Each point is reached from the start by the listed moves, each made 0, 1 or 2 times, or once backwards (-1), plus a little noise. Is the number of moves made odd or even? Then give how often each move was made.
(in the rows, 128 means zero)

Moves:
(1): [147 127 119 156 113 103]
(2): [113 146  83 132 138 111]
(3): [111 148 150  92  95 117]
Start: [137 138 136 104 132 116]
Points:
[127 173  37 141 138  58] => odd (1, 2, 0)
[121 137  77 115 191 135] => odd (-1, 1, -1)
[104 157 100  79 157 124] => even (-1, 1, 0)
[110 194  58 103 105  47] => even (1, 2, 1)
[ 68 197 143   7  91 101] => even (-1, 1, 2)

Moves:
(1): [167 129 112 128 103 143]
(2): [159 128 130 180 164 167]
(3): [112 129 123 113 168 101]
(4): [113 107 101 142 133 120]
(5): [ 90 139 103 127 162 124]
(6): [132 102 113 130 125 150]
Start: [105 112 126 148 133 125]
Points:
[192 120 171 206 249 162] => even (0, 2, 2, -1, -1, 0)
[101 130  71 168 242 174] => odd (1, 1, 1, -1, 2, 1)
[ 94  81  32 165 127 207] => even (1, 0, -1, 0, 2, 2)

Moves:
(1): [127 110 122 135 119 126 132 133 135 120 125]
(2): [119 131 129 114 104 125 132 124 137 124 138]
(3): [125 132 138 142 115 141 121 128 129 127 118]
(4): [139 139 127 126 124 124 134 121 140 132 111]
(5): [137 135 131 125 139 130 118 122 139 129 136]
(6): [124 135 132 115 135 142 128 125 117  94 125]
(7): [138 127 125 146 124 137 138 109 138 127 156]
(8): [114 118 124 101 119 150 116 149 154 123 133]
(9): [106 130 124 126 131 120 128 110 128 120 117]
Start: [131 131 123 133 127 113 138 125 124 133 123]
Points:
[ 94 121 115  46 189 174  92 142 154  52 150] => even (0, -1, -1, -1, 2, 2, 0, 2, 1)
[ 88 114 125  77 101 126 112 169 138 120 129] => even (0, 1, 0, -1, 0, 0, -1, 1, 0)
[117 150 140 195 139 152 136  24 114  39 159] => odd (1, 0, 2, -1, 2, 2, 2, -1, 2)
[126  84  92 102 122 182 162 137 177  45 151] => even (2, -1, -1, 1, -1, 2, 2, 2, 0)
[ 79 122 115  99 125 187 125 106 174  37  91] => odd (1, -1, 1, 1, 0, 2, 1, 2, 2)
[ 33 124 127   7  87 166 105 161 151  37 125] => odd (0, 2, 0, -1, 0, 2, -1, 2, 1)
[158 157 138 116  54 153 166 100 161  62 128] => even (1, 2, 1, 2, 0, 2, 1, 0, -1)

Moves:
(1): [127 122 119 140 124 129 136 124 130 152 129 122 130 103 142 140 132]
(2): [124 134 131 122 116 129 134 127 123 136 130 119 133 129 126 122 128]
(3): [127 116 130 130 139 132 140 125  95 151 149 125 126 118 115 145 119]
(4): [117 127 146 120 116 130 120 125 114 122 128  95 116 127 112 124 148]
(5): [117 138 133 139 147 117 134 130 119 125 143 132 126 119 137 118 132]
(6): [130 136 126 133 127 129 135 123 116 132 126 134 124 141 137 131 130]
(7): [113 120 147 129 130 126 130 129 127 129 128 123 132 126 141 126 124]
(8): [130 135 140 133 126 146 125 144 121 122 118 117 146 120 120 144 125]
(9): [132 132 127 121 136 137 139 116 132 135 134 129 120 137 120 135 124]
(10): [123 120 124 133 114 123 136 129 128 168 122 123 139 162 115 134 136]
(11): [132 126 126 140 132 130 124 130 125 121 132 120 124 127 124 113 121]
(12): [138 128 139 137 124 122 124 134 122 134 134 140 133 131 129 124 132]
(13): [107 134 117 139 106 139 121 126 132 132 130 136 133 124 144 117 130]
(14): [136 128 127 133 130 128 112 128 119 127 132 133 137 143 136 116 134]
Start: [126 124 117 125 125 114 128 126 124 137 125 123 123 122 130 127 141]
Points:
[ 68 152 158 114  94  91 146 114 111 199 128  58 118 190  96 111 215] => even (0, 1, -1, 2, 2, 0, 0, 0, 1, 2, -1, 0, 0, 0)
[ 84  99 109 176 104  98 121 145  83 244 159 142 197 174 159  98 146] => even (0, 1, 1, -1, 1, -1, 1, 0, -1, 2, 0, 0, 1, 2)
[101 137 118 202 148 154 143 138   7 207 181  92 145  41 140 181 167] => even (2, -1, 2, 1, 2, 1, -1, 2, 0, 0, 0, 0, 1, 1)

Moves:
(1): [111 127 130 117 124 134 122 118 129 132 123 126 128 124 152 133 121 144
 120 137 119 127]
(2): [126 128 124 132 136 143 140 134 141 117 128 127 118 135 147 137 122 124
 135 137 138 143]
(3): [132 147 148 146 125 113 141 132 135 118 129 113 125 134 130 134 138 123
 120 118 140 138]
(4): [144 133 146 134 130 126 116 127 114 131 142 122 134 118 141 125 132 123
 130 115 134 131]
(5): [130 130 128 117 114 136 128 115 122 136 126 131 118 133 131 131 126 128
 137 133 129 122]
(6): [126 131 121 140 129 134 135 126 127 125 125 119 125 132 141 147 141 135
 137 125 123 117]
(7): [125 106 124 128 124 128 131 138 122 137 122 131 130 135 131 122 116 127
 135 129 124 119]
(8): [126 119 113 124 126 128 128 127 131 128 125 135 136 132 127 132 132 129
 130 130 134 134]
(9): [136 127 114 123 138 123 130 132 125 139 134 129 119 119 119 135 125 123
 123 131 136 137]
(10): [132 139 140 134 129 122 126 127 128 118 121 129 121 127 138 137 138 128
 134 129 119 126]
(11): [137 126 138 128 122 138 117 129 114 119 140 142 111 146 130 123 138 146
 141 126 125 118]
(12): [126 150 125 142 120 120 131 134 128 138 125 120 113 127 115 120 127 135
 125 121 124 135]
(13): [136 120 135 122 132 136 120 132 134 128 117 117 116 125 123 117 131 125
 121 129 129 139]
(14): [135 120 124 144 121 111 128 126 127 110 138 122 129 138 125 105 117 125
 135 135 137 129]
(15): [120 121 125 132 136 128 150 120 121 145 122 140 136 119 131 130 142 121
 124 123 129 134]
(16): [138 137 138 140 126 129 120 120 145 128 126 119 120 136 121 132 131 119
 116 129 131 134]
(17): [117 125 120 131 121 125 125 128 140 123 133 137 119 114 125 138 128 133
 126 131 132 123]
(18): [143 137 123 121 135 122 126 122 138 124 139 135 118 128 127 128 133 135
 139 119 142 122]
(19): [122 114 133 117 132 131 113 122 116 132 132 130 136 126 127 122 119 132
 142 133 121 122]
(20): [132 129 135 130 136 135 116 124 123 122 118 129 124 137 123 122 131 125
 130 129 135 121]
Start: [121 138 129 119 151 131 129 132 104 131 138 132 132 157 122 141 123 135
 124 127 129 120]
Points:
[102  84 111  90 114 174  77 126  76 132 128 174  15 194  98 105  75 172
 153 197 142 116] => even (1, 1, 0, -1, 2, -1, 1, 0, 2, 0, 2, 1, 1, 1, 0, 0, 2, -1, 1, 2)
[159 131 119 145 143  84 106 115 156  61 171 114  70 221 101 125  81 135
 181 153 211 117] => even (0, 1, 2, -1, 1, 0, 1, 1, 1, 0, 0, 0, 0, 2, -1, 1, 1, 2, 2, 1)
[130  95 153 135 105 149  99 124   7 127 166 122  94 227 188  61  85 206
 186 131 115  65] => odd (2, 0, 0, 1, 1, 1, 2, -1, 0, -1, 2, 1, 0, 2, 0, -1, -1, 0, 0, 1)
[191 223 180 169 131  64 139 144  47 135 202 108 116 160 105  73 114 118
 158  68 170 133] => even (-1, 0, 1, 2, 1, -1, 0, -1, 0, 0, 0, 2, -1, 1, 0, -1, -1, 1, 0, 0)

Moves:
(1): [118 144 135 135 143 124 127 137 129 126 132 146 123 127 122 140 116 132
 128 133 134 126 123 145 124 133]
(2): [138 124 121 117 135 130 129 137 123 114 134 133 128 126 127 151 138 119
 124 120 121 124 125 107 103 128]
(3): [150 140 130 106 132 119 143 120 119 153 123 111 124 143 115 120 117 130
 113 128 103 124 143 129 147 140]
(4): [108 134 131 130 126 132 131 127 123 127 133 126 127 122 140 132 130 120
 138 132 121 123 128 130 124 137]
(5): [152 123 114 133 135 142 144 122 130 125 128 123 145 128 104 119 133 119
 120 119 130 127 143 132 123 140]
(6): [124 121 127 122 148 130 118 123 103 127 132 137 126 146 151 126 118 136
 122 109 125 137 124 118 125 138]
(7): [120 137 125 128 134 137 123 124 123 116 125 126 129 125 128 136 113 133
 118 128 138 130 112 130 132 119]
(8): [130 122 126 126 122 131 124 123 131 127 132 123 117 140 139 118 130 121
 133 127 125 125 130 134 135 114]
(9): [130 121 130 135 141 145 132 115 129 124 134 119 139 129 128 131 118 129
 138 124 122 145 133 128 119 119]
(10): [131 118 122 130 140 128 135 137 127 128 126 125 145 117 128 127 134 118
 127 144 130 141 115 117 126 123]
(11): [122 140 126 123 117 123 135 127 126 128 137 118 139 125 121 121 145 146
 136 138 124 131 124 135 134 134]
(12): [131 136 132 125 135 141 124 113 126 123 115 124 130 118 140 123 124 127
 136 132 135 137 141 143 123 132]
(13): [143 147 141 126 128 136 122 136 149 108 145 132 114 124 125 138 125 146
 124 129 143 116 130 126 147 138]
(14): [130 126 133 113 117 118 113 132 137 113 135 129 115 136 135 115 134 116
 124 119 129 132 126 132 136 135]
(15): [123 130 134 136 130 105 127 116 119 122 118 136 138 118 143 118 131 112
 147 109 150 135 119 142 117 120]
(16): [114 140 117 136 143  95 138 110 117 127 130 127 141 128 133 120 137 129
 127 136 120 138 128 129 124 140]
(17): [128 134 145 124 119 126 135 126 137 124 145 115 129 137 136 131 123 120
 131 144 137 140 126 127 120 129]
(18): [147 125 122 149 132 120 132 115 118 116 139 120 130 113 139 117 131 142
 124 122 124 133 129 132 125 135]
(19): [140 119 129 135 133 119 131 134 123 112 131 118 127 142 132 141 116 133
 148 130 129 132 131 112 114 127]
(20): [122 137 134 129 133 129 118 131 131 137 131  94 124 129 112 117 136 149
 144 135 161 147 123 135 124 120]
(21): [120 133 138 123 122 118 127 133 122 121 132 133 112 131 120 118 129 123
 135 121 132 115 135 131 123 121]
(22): [132 130 139 124 146 130 113 140 113 131 111 121 153 133 126 122 132 125
 123 121 132 136 142 136 129 131]
(23): [124 125 144 115 137 119 124 124 120 115 126 120 130 131 132 128 124 150
 124 115 127 110 118 126 122 136]
(24): [121 125 122 130 122 140 120 118 124 121 142 129 125 134 114 131 131 119
 131 139 127 125 122 127 133 126]
Start: [115 134 123 121 139 108 113 119 127 118 127 143 127 126 140 128 125 107
 101 145 131 143 132 135 129 127]
Points:
[192 228 155 125 102  49 227  25 129  77 203  80 110 102 150 107 118 123
 123 191  59 118 228 169 121 246] => even (0, 0, 2, 2, 1, -1, -1, -1, 0, -1, 1, 2, 1, 0, 0, 1, 2, 2, 1, -1, 1, -1, 0, 0)
[236 206 162  41 161  59 113 124 129  83 119  19 127 211  91  34 107 192
  96 125 168 145 185 212 207 183] => odd (1, -1, 2, -1, 2, 0, 1, 2, -1, 0, 2, 1, 1, 2, 0, 0, 0, 0, 2, 1, 0, 1, 1, -1)
[  7 148 139 142 215  49  28  98  85  26 152 233  49 168 229 160  69  69
 194  51 219 212  69 150  41  83] => even (2, 1, -1, 0, -1, 2, 1, 0, 2, -1, -1, 0, 0, 2, 2, 1, -1, -1, 1, 1, 1, -1, -1, 0)

Moves:
(1): [107 127 135 130 133 137 134 115 128 118 130 135 133 114 129 130 121 132
 134 126 138 129 124 129 143 121]
(2): [127 135 133 125 120 138 126 119 131 129 137 123 124 129 136 134 126 129
 121 130 117 132 117 125 121 125]
(3): [144 131 120 148 126 117 128 129 129 121 123 118 133 130 127 129 131 130
 133 114 122 141 124 129 126 134]
(4): [122 125 111 134 121 125 137 123 117 124 136 132 107 137 132 130 111 124
 126 127 125 131 134 123 140 121]
(5): [124 119 118 109 128 124 127 129 123 123 130 127 124 113 116 130 118 148
 134 127 135 120 120 125 154 134]
(6): [127 125 132 127 129 124 123 121 116 119 119 127 109 118 118 124 129 126
 134 124 136 140 120 137 130 127]
(7): [129 114 124 120 139 126 123 117 133 131 125 126 114 120 121 130 121 118
 124 115 134 130 129 137 136 135]
(8): [131 124 134 136 128 115 130 133 140 132 142 131 139 108 125 136 125 133
 118  98 139 133 116 159 130 119]
(9): [141 122 119 142 128 137 136 118 127 129 116 125 126 136 129 125 108 147
 128 136 125 136 134 127 103 133]
(10): [114 122 129 132 116 128 135 117 149 135 125 142 120 136 124 117 129 134
 141 140 114 123 118 134 131 120]
(11): [133 138 130 124 122 112 132 124 103 123 138 121 129 127 127 135 134 132
 140 122 125 133 116 106 130 134]
(12): [124 135 130 136 130 135 133 122 116 131 133 135 125 137 118 137 119 146
 121 129 124 134 121 128 123 137]
(13): [104 128 118 124 127 130 129 131 125 111 122 122 129 122 132 127 132 124
 127 128 124 145 128 144 129 140]
(14): [121 138 119 101 123 119 123 141 142 124 130 135 126 137 119 138 147 124
 130 131 122 123 113 135 124 117]
(15): [132 126 131 132 121 128 124 122 137 127 126 130 124 135 123 122 125 122
 138 129 124 144 130 145 132 123]
(16): [120 131 118 126 130 127 135 127 116 135 127 127 120 139 136 127 142 132
 130 133 115 127 137 110 145 130]
(17): [131 136 148 130 140 125 127 128 129 102 140 123 130 132 128 121 123 137
 135 116 119 124 127 137 112 132]
(18): [122 127 125 133 126 140 148 143 134 126 125 137 140 135 143 122 130 119
 131 134 127 129 124 128 141 113]
(19): [139 132 137 130 131 118 127 127 130 119 146 125 125 124 133 130 127 124
 141 127 133 112 130 132 133 133]
(20): [135 130 122 121 123 129 138 125 130 125 116 126 133 121 119 127 107 122
 121 140 142 133 128 133 126 122]
(21): [135 117 119 124 136 121 139 125 121 119 112 123 141 134 132 128 123 129
 119 130 125 126 125 126 132 128]
(22): [134 129 115 140 132 123 127 149 132 144 124 116 144 139 131 119 139 127
 123 123 139 118 126 140 131 130]
(23): [141 121 121 107 134 124 138 113 138 119 125 125 139 118 134 134 120 126
 137 117  98  97 120 124 125 121]
(24): [126 132 139 134 110 137 137 105 121 123 140 131 126 136 112 136 141 135
 124 127 121 145 133 127 133 137]
Start: [116 117 123 121 128 136 113 132 128 134 133 117 126 130 143 113 143 124
 119 129 141 137 140 130 139 136]
Points:
[101 128  96  13 136 130 136 196 200 121 130 148 160  85 100 141 138 128
 107 139 160  72  98 211 142 114] => even (-1, -1, -1, -1, 1, 0, 0, 1, 0, 0, -1, 1, 1, 2, -1, 0, 0, 1, 1, 2, -1, 0, 1, 0)
[165  64  47 166 115  69 186 109 162 129 134 115  81 167 122  96  71 178
 121  72 110 140  86 217 249 103] => odd (-1, 1, 2, 2, 2, 1, 1, 2, 0, 2, -1, 1, -1, 0, 1, 2, 1, 1, 1, 1, 2, 1, 0, 0)
[ 93  35 104  55 117 158 182  14 157  96  69 103 161  29 149 138  83 126
  64  96  90 156  86 186 129 124] => even (0, 2, -1, -1, 0, 1, 1, 2, 1, 1, 0, -1, 2, -1, -1, 0, -1, 0, -1, 1, 2, -1, 2, 1)
[124  88  85 152 151 119 163  36 101  55 149  77  63 187 184  93  67 149
 154 107  55 143 153  89 222 166] => even (1, 2, 2, 2, 1, -1, 2, -1, 0, 1, 0, 0, 0, -1, 1, 2, 2, 0, 1, 0, 2, 0, 0, 0)

Moves:
(1): [122 125 123 134 121 127 118 135 122 119 129 121 123 121 137 130 129 135
 128 128 133 139 110 129 127 121]
(2): [128 126 122 128 125 124 127 130 131 140 131 123 132 135 129 136 133 131
 137 127 125 125 128 122 127 123]
(3): [133 120 132 130 119 122 124 123 117 138 129 126 127 126 122 134 134 124
 135 142 119 126 116 123 123 130]
(4): [132 128 129 135 138 128 130 125 138 127 133 126 135 136 127 121 128 123
 125 122 141 122 131 131 128 135]
(5): [125 125 126 126 129 119 119 124 135 126 134 122 124 135 135 127 126 134
 128 123 121 129 129 126 128 126]
(6): [126 132 131 126 125 133 131 130 130 133 128 128 132 132 128 126 135 125
 134 131 123 120 135 131 120 131]
(7): [135 127 130  98 111 134 120 120 114 137 134 136 127 127 120 130 131 136
 125 128 131 125 138 125 119 140]
(8): [143 130 120 140 129 137 123 124 131 126 132 124 127 131 130 138 131 130
 128 144 116 127 122 123 134 130]
(9): [120 127 135 137 141 129 126 133 132 120 122 127 133 120 132 124 125 135
 116 119 133 128 124 126 122 118]
(10): [120 130 129 133 132 127 129 126 122 127 135 124 122 117 131 140 125 133
 126 133 128 131 120 135 130 126]
(11): [137 127 121 126 130 136 124 118 136 122 131 118 122 123 125 136 130 122
 122 128 126 128 129 128 135 123]
(12): [139 129 135 124 128 131 140 124 112 129 115 126 135 116 129 129 122 121
 137 123 128 124 127 128 128 146]
(13): [136 137 129 124 129 125 122 127 132 127 126 133 129 117 127 136 123 121
 132 130 124 125 128 140 132 134]
(14): [124 124 125 124 126 129 130 121 136 119 118 130 138 128 123 131 130 133
 132 136 127 121 125 124 129 123]
(15): [135 132 128 117 130 127 131 124 131 130 119 124 130 134 123 120 130 132
 125 125 132 124 129 130 127 134]
(16): [124 132 134 125 120 126 128 121 122 128 128 126 126 119 132 122 128 138
 131 122 137 133 117 122 131 119]
(17): [122 126 119 141 122 128 131 132 135 127 127 127 129 127 132 128 125 131
 133 125 119 119 124 125 129 130]
(18): [127 129 139 118 129 132 127 127 128 131 129 127 133 141 117 119 121 125
 120 118 136 131 135 132 124 130]
(19): [134 133 130 123 135 125 124 128 124 113 136 121 122 121 126 131 119 131
 122 123 127 127 129 127 134 123]
(20): [134 120 122 129 124 128 125 126 123 135 131 129 123 131 131 127 123 131
 133 133 123 130 132 133 126 126]
(21): [129 128 133 121 132 135 118 127 108 133 140 126 127 117 128 123 130 125
 130 127 122 129 126 130 138 128]
(22): [136 121 135 125 136 137 127 137 135 124 144 123 120 135 137 120 122 120
 121 130 123 131 128 138 133 126]
(23): [125 131 131 128 127 127 134 123 111 126 124 137 128 133 138 127 132 132
 120 116 138 128 119 131 128 123]
(24): [137 125 126 129 123 133 128 132 123 130 118 118 130 122 132 134 128 119
 124 147 119 118 142 123 142 130]
Start: [130 124 144 122 113 122 125 124 118 132 131 136 117 135 133 146 131 142
 131 137 120 123 121 119 124 132]
Points:
[160 117 157   7  94 119  70  71 161 172 160 149 159 175  66 145 159 111
 167 130 122  91 165 137  92 193] => odd (0, 1, 1, 2, 2, 1, 2, -1, -1, -1, 1, 0, 2, 2, 0, -1, -1, 1, -1, -1, 1, 0, -1, -1)
[155 157 140 134 160  99  82 112 140  97 159  77 122 115 139 194 131 144
 143 162  72  86  86 150 146 136] => even (1, 1, 1, 1, 2, 2, -1, 1, 0, 2, 0, 0, 2, 1, 2, -1, 0, 0, 2, -1, 1, 0, 0, 0)
[204 114 143  75  44 175  64 123  23 172 145  86  97  18 172 180 116 138
 158 181  60 123 102 117 164 165] => odd (2, 1, 0, -1, 0, 0, 2, 1, 1, 0, 1, 2, 2, -1, 0, 2, 1, 0, -1, 1, 2, 1, -1, 2)
[174 111 147 151 188 197 108 106 153  97 202  94 113 107 123 157 100 109
 105 152  64 100 108 153 161 160] => even (-1, -1, 0, 1, 0, 0, 0, 2, 1, 2, 2, 1, 0, 1, 0, -1, 2, 1, 0, 0, 2, 2, -1, -1)
[153  97 112 158 130 152 122 133 133  87 157  77  84 100 160 189 130 176
 101 139 100 119  43 125 108 119] => even (2, 1, 1, 0, -1, 0, 1, 1, 2, 2, 2, 1, -1, 0, 2, -1, 2, -1, 1, 0, -1, 2, 0, -1)
[127  93 116 197 120 115  91 144 141 174 165 132 107 112 149 226 121 145
 144 198  29 106  79 132 123 104] => even (-1, 2, 2, -1, 0, -1, 0, 1, 2, 2, 0, -1, 2, 0, -1, -1, 2, 0, -1, 1, 0, 1, 0, 0)
[231 135 122  69  43 130 107  80  21 155  88 150 121 108 128 212 146 147
 168 203  89 104 105 117 141 159] => odd (1, 1, 1, -1, -1, 0, 1, 2, -1, -1, 0, 1, 2, 1, 1, 0, -1, 0, 1, 2, 0, -1, 2, 1)
